Each row is a point. Examples show where two turns around zero, p and q, send a point. Write where each new point lands after one turn and then the other. Backwards means that the second turn is done in reverse. Each puzzle has new turns, and all numbers are rounded.

Turn p:
[ 15 -14 -17] -> [ 17   7 -19]
[-49 -62  -9] -> [-38 -35 -61]
[ 68 -32  -7] -> [ 72  -5 -21]
[19 15 26] -> [ 17 -10  30]
[-7 43 -1] -> [-14  25  32]
[-46  50   8] -> [-54  18  38]
Turn q:
[  9  22 -49] -> [46 28  3]
[-36 -43  34] -> [-27 -58 -16]
[-12  76   0] -> [ -2  62 -45]
[ 16 -44  36] -> [-36 -36  31]
[ 27  21 -38] -> [33 34 18]
[ -5 -31  17] -> [-15 -31   8]
Where do these land?
p, then q: [ 43 -20 -19] -> [15 30 39]
q, then p backwards: [  3 -36   3] -> [-3 -3 36]
q, then p: [-23 -19 -29] -> [ 36  -3 -20]
q, then p backwards: [-23  74  45] -> [-46  -7 -77]

Turn p:
[22 22  9 15] -> [ 7 18 23 20]
[ -7  23  -1 -55] -> [-24 -50  21   4]
[ 26 -17 -38   6] -> [ 42  -1   8 -25]
[-53  20 -35   8] -> [-41  11   9 -52]
[ 13 -48  64  25] -> [ 17  22 -61  52]
Turn q:
[ -4  23 -10  31] -> [ 22 -24  15  19]
[ -5  21 -13 -21] -> [-13  -4 -18  23]
[ 47 -72  48   3] -> [ -5  63  40 -64]
[-47 -10  -8  -3] -> [  5 -29 -33 -20]
[ 16  12  76 -15] -> [-61  -1  47 -20]
[-16  16 -47  19] -> [ 38 -19 -22  28]
[ 10  10 -46 -14] -> [ 16  16 -28  35]
Where do these land?
q, then p: [ 16 -67 -19 -15] -> [ -6 -32  66  -1]
q, then p: [ 9 50 19 36] -> [  5  29 -48  33]
q, then p: [ -3  -2 -29   9] -> [26  8 14 -2]
q, then p: [-53 -20  43 -32] -> [-23 -55 -27 -42]
q, then p backwards: [ 31  39 -14   3] -> [27 24 37  1]

Turn p:
[ 11   4  23  -8  55 -28] -> [ 29  51   1 -23 -19 -14]
[-37  14   5 -10 -27 -36] -> [  1   4  17  34  31 -35]
[  0   1  -5 -27 -26   3] -> [  3 -31  14   6  -1 -15]
[ 20  13 -30  76 -48  -8] -> [-76  -2 -44  41   0  12]
[ -1  10 -43   4  -7   1] -> [-34 -14  -6 -17  14 -12]
[  5   6  47 -12  56  -7] -> [ 43  50  18 -16 -24   8]
[-30   4  22  22  -5  52] -> [ 0 -4 21 13 20 60]
[ 54  -4   4 -50 -23  22] -> [ 11 -52  15 -10 -57 -10]
[-21 -49 -23   5  25  -2] -> [ 23  -2 -39 -28  34   5]
Turn q:
[  9 -19 -57 -21 -39  24] -> [-10 -60 -15 -11   3  47]
[-30 -45  29 -29 -15  14] -> [-55  10 -10  20  37  10]
[-28  28  24  21  16  40] -> [ 20  31 -41  35  -7  -9]
[ 48  26  29  28  13 -23] -> [ 23  34  42  -6 -42  -9]
[ 20  15 -13 -35  -5 -21] -> [-15 -11   3 -43 -17  -3]
[-42 -17   1 -16 -34  38] -> [-35 -19 -41  34  16  15]
[ 36  -4   2  12  52 -40] -> [ 33  30  46 -38  10 -13]
[-12  15 -15  39  11 -32] -> [ 36 -15  18   8   1 -37]
Where do these land?
p, then q: [ 62  31   3  -4  61 -29] -> [-48 -41 -22 -18 -61 -30]
q, then p: [ 18  38  32  12 -28  -5] -> [-22 -16   3  54   7  -8]
q, then p: [-24  -2  16  16  -1  26] -> [-33  17 -15  -5   7  10]
q, then p: [-50  24  20  26 -27 -13] -> [-21  26 -47  29  21 -22]
q, then p: [-25 -16 -28 -21  -8  31] -> [ -1 -11 -20 -43  23  15]
q, then p: [ 58 -14 -55 -26  33 -20] -> [ 57 -39  36 -29 -42   1]
p, then q backwards: [-10 -22   8  29 -11   6] -> [-13 -12  -4   3  -2  36]
p, then q: [-28 -39   4 -32 -19   4] -> [ 14  19  40 -18  20  29]
